Rows are points. To make a cloud, some directions were put in groups of two or more. Within a group, all points are equally far from the middle, so they leave a hole (a ring in 2 directions, a hollow ball in 3). The other directions are filled evenly. Then the cloud was stretched, turned, moved and blurred a little. How many holes are there, and how many directions does each take, smallest first?

Cloud (14 x 2):
-40  22
-51  24
-5  -14
-6  22
-2  8
-56  -36
11  -14
-37  61
-18  -28
-7  -48
2  30
16  -10
7  34
-17  53
Holes: 0

Cloud (21 x 3):
-5  -37  -35
13  -29  -39
-38  23  -19
-21  -39  -43
29  25  -20
23  32  -22
-40  14  -6
24  -7  -63
5  34  -50
-40  14  -9
-29  -33  -36
-20  40  -18
-28  -8  25
-24  39  -5
1  40  -35
-17  -39  -39
-10  -21  27
-28  -11  21
17  24  -55
-25  31  -60
12  -29  -24
Holes: 1 (2)

Cloud (47 x 6):
-21  -40  24  -42  -7  -24
-8  -31  23  7  -53  -16
19  -30  -37  -22  -19  17
34  2  49  1  -25  14
-51  -32  6  -34  29  8
-26  -36  -9  3  -45  -25
24  28  -17  40  43  -27
-39  37  40  2  -27  -8
-51  -31  -14  37  27  31
2  49  14  32  -21  37
43  4  49  5  -9  -9
24  -22  60  -8  24  15
-53  -4  -10  -25  47  -3
-38  16  16  -24  55  -17
-11  41  -6  54  32  30
16  41  -13  58  -16  -6
-31  13  -25  20  46  -46
10  34  -28  -7  -33  -29
21  0  13  16  14  65
-55  10  42  -12  -17  19
-31  -41  -8  -28  -16  -32
-62  6  -2  -16  -24  25
4  -33  37  37  9  -44
-45  -40  -19  -19  -16  15
41  12  20  -15  36  -29
-48  15  32  6  -43  -10
24  37  -1  10  -7  -48
42  -21  17  -19  27  -36
-7  -37  54  -32  16  -11
-24  19  -30  3  56  -32
30  3  -37  -28  -3  -24
-29  -40  8  -27  -24  27
-22  -22  32  67  1  -15
-55  -34  -14  -6  21  29
13  -35  9  49  -13  -38
-26  -32  11  -1  30  -59
27  -18  -34  56  4  25
-46  20  39  -17  -27  -14
25  -17  -38  28  38  32
4  49  34  10  -6  34
-35  13  -9  -24  10  -55
32  22  7  55  -19  21
-50  23  -13  -25  11  34
-9  46  37  5  5  -37
-45  14  4  -44  -4  -25
-48  35  24  33  -10  33
22  -33  13  41  -11  -41
Holes: 2 (2, 4)

Cloud (76 x 8):
48  -31  -34  1  43  -5  -44  4
24  -11  43  15  42  19  -45  -4
-22  49  -5  5  20  -53  -36  -40
-16  48  -31  9  27  -40  27  -18
18  -37  31  -14  0  24  -58  23
39  -1  -20  -9  6  -61  -5  -16
-13  13  0  -79  -27  -8  -38  -31
-30  19  -6  5  9  49  12  -51
-12  14  -13  -48  39  2  0  19
-33  8  -33  -38  32  -55  -39  -47
-13  -3  -33  17  36  11  5  -2
-29  -36  -13  19  -18  -11  10  20
25  54  2  0  41  -24  13  -8
-35  31  -13  -21  -1  -47  -39  -42
-4  37  -41  26  65  26  32  -21
-1  -23  -3  -9  46  19  10  -11
-13  32  31  -1  -2  -59  -3  2
-26  -40  1  29  -3  -33  1  23
-53  30  0  6  4  -3  -17  -32
-3  62  31  -23  36  17  -46  -38
34  -31  -8  -14  48  -54  -24  -62
30  1  -21  35  -18  -3  -51  -22
25  -2  -40  43  -9  29  7  -9
7  -32  25  -19  -40  -19  -31  -21
6  -20  36  10  -22  1  -35  -5
-24  -2  -26  5  -7  29  33  -39
25  48  -17  2  -2  6  -44  29
39  -18  53  -27  52  1  32  -24
19  30  -30  -33  -33  -23  -16  -45
-22  -1  -61  7  -15  32  -33  25
55  26  -33  6  -17  21  -23  -48
30  4  -23  3  -29  -43  3  -34
13  20  43  7  -6  -37  19  -49
-10  -37  -32  -5  8  -13  -21  -31
7  -34  18  -14  -27  -64  -41  -18
58  6  -13  -40  42  -31  -9  28
-16  -17  -56  0  25  -9  -7  28
-22  -2  3  5  44  15  9  -32
-11  41  0  -29  32  13  -44  -5
-33  11  -17  3  58  -38  -56  6
58  -18  -33  3  31  -9  -25  6
37  -1  23  -44  39  -51  8  8
-27  46  15  -32  -8  25  31  -29
8  59  35  9  22  -19  16  -19
-39  -11  39  36  13  -17  -16  -54
-40  -23  19  13  10  -25  46  -42
-62  4  23  13  -8  5  27  -5
-38  -40  34  15  8  -37  22  -6
9  -27  -27  -9  -5  9  11  -57
38  46  -25  15  45  -54  15  3
15  50  9  24  -14  -23  12  -14
64  -18  -3  -40  50  -10  1  -33
-12  8  -47  -47  -29  -66  -35  -19
25  -19  30  -23  -10  -36  6  29
-25  -39  22  -4  38  -8  -53  15
49  8  -26  40  10  -14  -5  3
28  -7  45  29  22  36  -7  44
15  -20  42  -2  -15  -35  30  22
-43  37  -17  -4  -20  20  -39  -25
60  50  -8  3  37  9  -28  -46
20  -41  -38  -19  -24  10  -35  -27
-20  19  -36  -9  10  31  -41  30
37  29  15  -26  38  -9  27  51
5  29  -50  -45  55  -22  31  -38
-47  -12  -12  0  23  -35  -37  32
58  29  19  20  36  18  -8  7
-37  6  -3  -54  5  -53  54  -20
-12  -2  -42  -29  49  6  -56  13
-67  -6  10  -29  -30  -29  -48  24
-5  -56  -31  -19  42  -54  -4  -22
45  27  21  6  -7  31  22  -15
34  29  23  -13  18  -4  -52  18
-10  39  -20  -3  26  -28  -49  17
21  4  56  -42  51  -64  -4  -18
-55  18  -16  -3  1  -37  45  -47
41  -6  -33  29  20  26  20  -6
Holes: 1 (2)

Cloud:
27  -30  40  -53  -10  4  -7  -36  -41
32  20  42  -21  31  41  60  -14  -23
-36  16  -10  6  29  -38  9  -35  -40
-20  23  -33  31  8  42  9  14  46
2  20  7  6  -44  -5  -34  -38  5
-12  -33  73  -25  -30  22  23  -44  25
-59  -17  51  9  -18  -10  41  -48  28
27  -7  -29  -21  51  15  0  19  -7
17  -27  44  -26  -8  47  13  -14  -40
0  -43  -1  37  -19  12  29  -10  49
-3  28  18  -45  -51  -14  -25  -47  23
17  40  -63  -21  1  3  17  -43  -13
33  -15  -25  7  17  20  87  -28  -16
-32  26  -44  7  15  -23  -6  -39  -2
2  -20  24  -10  40  10  -4  29  -10
46  -3  -15  4  -4  14  48  -66  -5
18  55  45  -31  -20  -10  -7  -35  19
35  17  -1  -11  58  21  66  -42  -32
-35  -7  -40  -23  -26  -17  60  0  38
55  -20  -12  -21  -52  31  35  0  0
51  33  -56  -12  16  -25  22  26  -7
-29  -7  -14  -27  -58  -19  -18  19  50
-29  -5  13  -41  -25  -9  -16  37  -17
22  42  -44  5  32  -14  18  13  15
12  -49  14  -45  -31  3  -23  -21  -21
-11  -49  -41  -39  -28  -11  -13  -33  4
10  -30  -1  -54  -21  -14  58  -31  19
-14  -32  -4  -16  43  12  5  22  -57
-12  -42  -59  -21  21  -4  8  -25  -40
10  22  35  17  46  18  -22  -29  7
2  15  -1  -55  8  -48  61  9  -8
-20  -21  25  -39  19  47  34  14  -5
37  -30  8  -2  -37  36  1  -21  -29
-4  46  31  -46  -19  19  33  -11  -47
61  42  6  -27  -12  -35  4  -6  -11
-3  25  16  13  -38  -45  -2  -38  28
14  -44  -28  -28  -6  -15  66  3  16
19  31  -42  19  18  4  5  -39  -27
18  -28  -40  -4  10  42  58  -19  -14
-51  6  57  -8  34  -17  38  -23  7
0  -5  -5  39  50  4  17  -8  23
44  6  16  -38  68  -14  8  -13  -40
4  8  5  49  33  8  -2  -7  7
-10  -21  33  -19  -3  -32  14  -64  -34
14  -34  -12  32  -11  15  -12  -11  4
-25  41  -33  -18  -1  32  68  10  1
-17  34  34  -4  -35  36  38  -16  -32
63  21  16  -40  -17  9  16  -47  24
34  -33  47  -2  -3  -29  21  7  0
-12  24  -66  -9  -15  28  54  19  -4
78  4  -24  -42  -30  12  16  -29  -24
-20  -9  -24  -15  32  -29  78  -47  -23
33  42  19  -33  -35  -27  52  -8  -3
19  50  4  21  42  3  74  4  -27
45  -12  -12  5  -42  17  -13  -12  -28
13  -44  -2  3  1  -2  -20  -46  -17
-29  11  27  -37  47  -33  20  -10  24
-46  -3  13  -39  10  14  41  36  -2
-42  -5  -1  19  -7  -52  24  -37  18
25  -35  8  14  -52  24  12  6  39
-2  -4  -46  21  -49  -11  36  29  -37
-33  -16  -6  -14  -13  -24  52  -65  32
28  41  -15  2  8  -7  43  -39  62
23  -8  6  33  45  -15  57  -43  -12
31  -43  -3  -18  -15  -17  38  10  34
-25  55  -15  -30  10  38  33  -29  -6
47  5  23  -36  29  -11  -23  -16  24
-12  -49  -57  -29  2  6  8  -8  16
68  5  20  -3  -21  -8  30  -53  -34
38  28  -5  24  26  2  43  -55  -40
-16  -45  29  -25  -41  -20  32  12  20
-39  26  6  -33  -13  5  35  39  31
28  16  -61  13  -12  -22  14  10  20
38  -37  17  -27  -3  -43  -13  -46  -3
19  -25  1  -21  15  -24  13  -3  67
-5  45  27  36  13  -16  43  -11  -25
-14  35  -6  21  12  26  -21  -16  -12
46  10  -9  -27  -4  28  3  47  -10
11  7  16  -45  57  11  4  -53  18
-35  -1  -6  -6  -22  -48  -15  -65  40
-45  -38  -34  -8  29  23  8  -1  18
-16  -25  -32  -16  48  15  -16  -18  24
-30  36  -28  -17  4  4  8  40  33
30  37  -23  -23  -29  -10  5  -59  36
-31  41  2  21  20  -7  63  23  -27
22  53  -3  -4  27  20  80  15  -12
40  -29  35  9  -9  -23  -5  3  -1
-14  -42  -7  17  36  8  46  24  -42
-33  33  -42  15  14  -2  50  26  15
57  16  -4  15  -17  -36  36  -36  6
-26  2  -65  20  -14  -13  40  25  -28
23  6  11  7  7  48  4  -29  -45
-9  15  13  -33  -39  -43  14  -56  31
-19  13  23  12  -15  -39  58  15  -52
-69  -7  10  12  40  -19  5  -4  20
-20  -49  4  -18  -20  18  5  -30  -39
9  32  14  -13  -24  12  -5  -18  -63
-30  12  40  2  0  -46  25  -29  -28
-32  8  -40  -46  30  4  5  21  -50
18  -28  4  -11  9  -38  9  -33  75
-28  -35  50  -15  -20  -23  16  18  14
4  17  11  15  35  37  59  -47  40
39  35  -21  -19  -20  -25  60  33  6
-29  -12  11  -12  -23  -32  -23  4  -34
-1  -37  38  -40  -32  -14  46  4  11
19  -26  -25  -40  4  -53  31  -62  -25
14  -53  -31  -42  -22  -19  -10  -32  -25
-9  -31  25  -41  -34  -7  17  -52  -30
Holes: 3 (2, 3, 3)

Cloud (88 x 9):
7  39  20  -2  -13  29  -24  18  -31
40  2  -19  -3  -2  52  44  -24  -4
-51  13  8  -17  9  7  18  5  34
55  28  16  -5  36  26  4  -21  15
22  16  -26  20  -22  58  -63  -25  49
-24  29  20  21  41  5  29  -27  13
46  -12  -29  56  52  54  2  -5  31
-9  17  -31  19  10  8  48  -21  -17
46  -53  5  -26  -1  41  -6  7  -3
40  1  -17  12  21  -17  -59  -20  35
29  31  -3  20  -33  26  -7  -18  17
-7  -13  26  -18  38  4  11  2  32
50  9  -23  -16  6  -23  -9  28  49
-35  26  -11  6  35  92  16  26  11
-11  33  53  -8  9  22  -30  -8  42
-29  31  -1  -7  -6  3  28  -65  41
-14  -23  -15  -18  14  6  -38  -30  32
-14  38  6  22  14  3  34  -20  -23
9  -15  34  -7  -46  22  -35  -71  -32
-26  44  20  65  28  52  -39  -22  -39
29  -3  -26  60  -23  -22  21  -47  -14
0  -28  42  0  39  -9  -62  16  -8
24  -4  29  6  -18  12  -18  -63  14
21  15  -38  33  -32  -14  -37  -38  -21
-27  8  -66  -14  17  -36  -50  7  0
12  78  9  -10  -21  -20  -3  14  -13
-35  10  28  -40  1  -9  -1  34  15
4  33  -25  45  -27  24  -43  17  -21
10  4  -56  13  -8  -15  -30  -7  34
31  7  4  38  0  6  -34  -21  -47
-42  -7  47  -25  -19  -26  -65  -45  21
-10  48  -52  8  -22  -17  -16  -6  -8
11  22  32  4  3  10  7  30  -16
-18  20  46  -10  15  8  16  2  -19
21  44  -22  -4  38  6  -65  -44  12
40  28  -10  11  51  -19  43  -7  -6
-49  22  16  -43  -18  0  6  -51  26
42  -5  52  22  18  29  10  3  -48
26  -2  -28  4  -2  23  31  -27  23
-22  30  68  8  15  35  15  -49  -34
24  -14  -51  18  8  62  -21  -57  0
-47  62  -44  1  -57  2  25  8  -18
23  9  -28  10  -12  -16  -7  29  38
66  -21  17  28  -17  -4  -47  32  31
11  -12  53  29  -27  -26  -29  -39  -23
35  29  -37  35  4  49  16  -39  0
5  -1  11  -6  -54  -33  -11  -8  -6
44  -16  1  -30  -14  38  -54  -28  -2
-33  -22  -27  36  -4  9  -20  -28  -17
-28  11  33  -45  3  14  -41  8  14
1  67  -9  44  -16  32  -26  33  29
14  -22  6  -32  -32  52  11  2  56
-53  -22  -14  34  -17  74  9  -74  -15
57  16  -33  34  37  -11  -43  27  -1
-19  -8  2  12  2  -51  -32  31  6
-17  6  -16  45  -18  67  -4  -46  27
7  -30  -66  12  -16  34  -29  -28  0
-14  34  0  16  -32  -20  -21  -42  18
22  15  -8  30  -11  -11  -26  33  -29
11  41  55  -3  -19  9  29  24  -33
39  29  -4  -35  -26  -10  25  -9  -18
8  10  9  -3  -18  8  -13  5  -53
-5  16  -17  30  -40  52  -13  -35  -33
-34  -18  -6  17  7  5  -56  -3  -14
-24  24  33  12  -12  51  -28  -21  -14
-37  28  -37  5  24  37  -22  -35  -8
43  38  -44  43  -11  42  -5  -6  -5
-20  55  48  -25  44  -5  -28  13  25
20  45  52  4  33  27  -5  -17  14
33  49  -13  -14  19  44  -40  -48  -4
1  58  -15  41  -25  16  -20  0  -9
-2  19  32  35  29  18  -28  -13  36
38  49  -45  26  6  -18  37  6  45
-22  -5  22  -5  -6  -62  -37  -28  48
-69  8  -30  9  4  49  15  -47  43
66  -5  7  35  1  20  -3  33  -14
-63  24  -11  -7  15  44  3  -63  17
1  29  -30  4  26  96  2  -22  14
31  36  -50  -32  34  31  56  4  36
-15  -15  9  -6  0  52  26  -5  -2
-15  -8  -9  37  -7  0  -50  -50  25
1  25  -2  43  24  57  5  -47  -28
14  16  -44  50  33  -22  -25  46  20
-13  71  -45  0  1  -16  -39  11  -4
-22  -3  -19  -37  28  -17  41  29  9
-23  31  -11  -28  -2  11  27  -28  9
-58  46  -15  30  32  2  -4  -48  17
-17  52  15  -8  0  5  -45  -50  -51
Holes: 0
